Rows are points. The points of each table are mixes of a few directions, plus a little noise. Count the directions of each table, and those that both share. Where both have some left over, give the other angles between the two spaces (their principal angles), to ten degrees, smallest first.
(in the rows, 128 means zero)

First, 6 rows:
[[ 92 121]
 [197 143]
 [201 144]
 [ 87 118]
 [ 69 116]
 [124 127]]
Second (4 x 2):
[[ 77 118]
 [188 139]
 [ 73 117]
 [175 138]]
Directions: first 1, second 1, shared 1

First:
[[128 191 157]
 [118  51 101]
 [149 159 124]
 [162 175 118]
 [100 147 161]
 [111  47 106]]
Second:
[[151 131 142]
 [136 128 134]
 [188 135 165]
 [ 37 116  72]]
Directions: first 2, second 1, shared 0; angles 60

First:
[[ 93 107 159 172]
 [123 112 184 119]
 [151 159  49 107]
 [142 116 151 188]
 [109 124 117 157]
 [ 69  99 180 150]
 [166 163  69  46]
 [172 145 116  86]]
Second (5 x 4):
[[106 166 188  53]
 [131 150 110 160]
 [114 145 125  60]
 [148  84 106 202]
 [141  95 111 165]]
Directions: first 3, second 3, shared 2; angles 90

First (8 x 8):
[[144 133 134 122 162 173 152 143]
 [130 133 141 125 148 119 141 113]
 [142 165 124 116 148 149 110 119]
 [135 106 130 133 125  90 133 141]
 [ 85 112  96 179  54  79 149  67]
 [189  99  84 135 137 176 136 243]
 [ 73 129 179  98 117 123  98  81]
 [126 146 135 115 133 116 103 114]]
Second, 9 rows:
[[144 100 145 125 146  84 141 150]
 [144 168 104 127 129 134  99 121]
 [176 210  80 124 140 118  65 121]
 [118 136 123 130 119 149 126 119]
 [101 148 115 132 105 184 123 104]
 [109 129 128 130 115 156 133 117]
 [ 63   7 199 133 114 134 219 141]
 [133 131 127 127 131 122 125 130]
 [163 122 131 123 154  71 121 152]]
Directions: first 5, second 2, shared 2

First:
[[159 130 115  97 109 147 148 157 163]
 [228 192 201 186 192 130 116  95  46]
 [193 136 146  89  94 161 164 183 174]
 [116 129  95 134 150 123 117 104 115]
 [ 56 109  48 114 200  87 135  48  86]
 [ 26  78 156 108  82 102 135 143 161]
 [158 144 165 132 151 124 141 117 100]
 [103 123 123 153 103 128  92 136 137]
 [107 123 176 133 130 114 132 122 109]
 [133 120  52 125  74 160  97 171 193]]
Second (10 x 9):
[[188 159 139 111 137  86  92  56  51]
 [140 115 160  75  70 121 126 148 160]
 [114 131 157 162 173 153 142 145 143]
 [137 157 124 221 218 174  81 127 133]
 [116 108 117  81  50 111 112 141 152]
 [ 87 107 133 115  94  98 130 116 113]
 [125 133 130 175 182 175 133 160 164]
 [158 153  70 186 230 185 173 148 139]
 [ 94  95  99  63  26  83 136 128 129]
 [121 120 151  92 107  93 156 109  98]]
Directions: first 4, second 5, shared 3; angles 40

First, 9 rows:
[[127 116 130 156 117 120 103 134 121 127 137]
 [126 119 134 147 119 123 104 131 122 125 138]
 [126 110 131 169 111 116  88 135 118 124 143]
 [125 127 139 126 125 129 112 127 123 121 139]
 [132 133 116 119 134 130 154 126 136 135 113]
 [122 112 143 160 111 119  77 134 113 118 151]
 [119 154 171  64 139 150 112 116 121 106 151]
 [131 130 115 125 134 128 152 127 135 135 114]
 [144 151  76  84 161 137 249 122 162 161  66]]
Second:
[[134 126 139 112 134 132 113 121 123 107 122]
 [125 114 115 110 109  91 143 123 183 141 102]
 [130 117 142 138 128 134 114 127 120 117 136]
 [148  49 127 146 104 116 126 138  83 110  90]
 [116 117 155 175 120 134 108 133 142 134 170]
 [145 165 137  78 164 139  94 102 137  80 109]
 [111 160 108 110 122 121 167 134 147 169 135]
 [135 125 123 189 140 150 115 138  90 127 148]
 [147 159  90 152 157 126 120 120 139 119 105]
 [108 147 148 107 120 128 135 127 154 144 157]
 [111 129 125  90 109 137 174 144  89 162 133]]
Directions: first 2, second 5, shared 1; angles 30
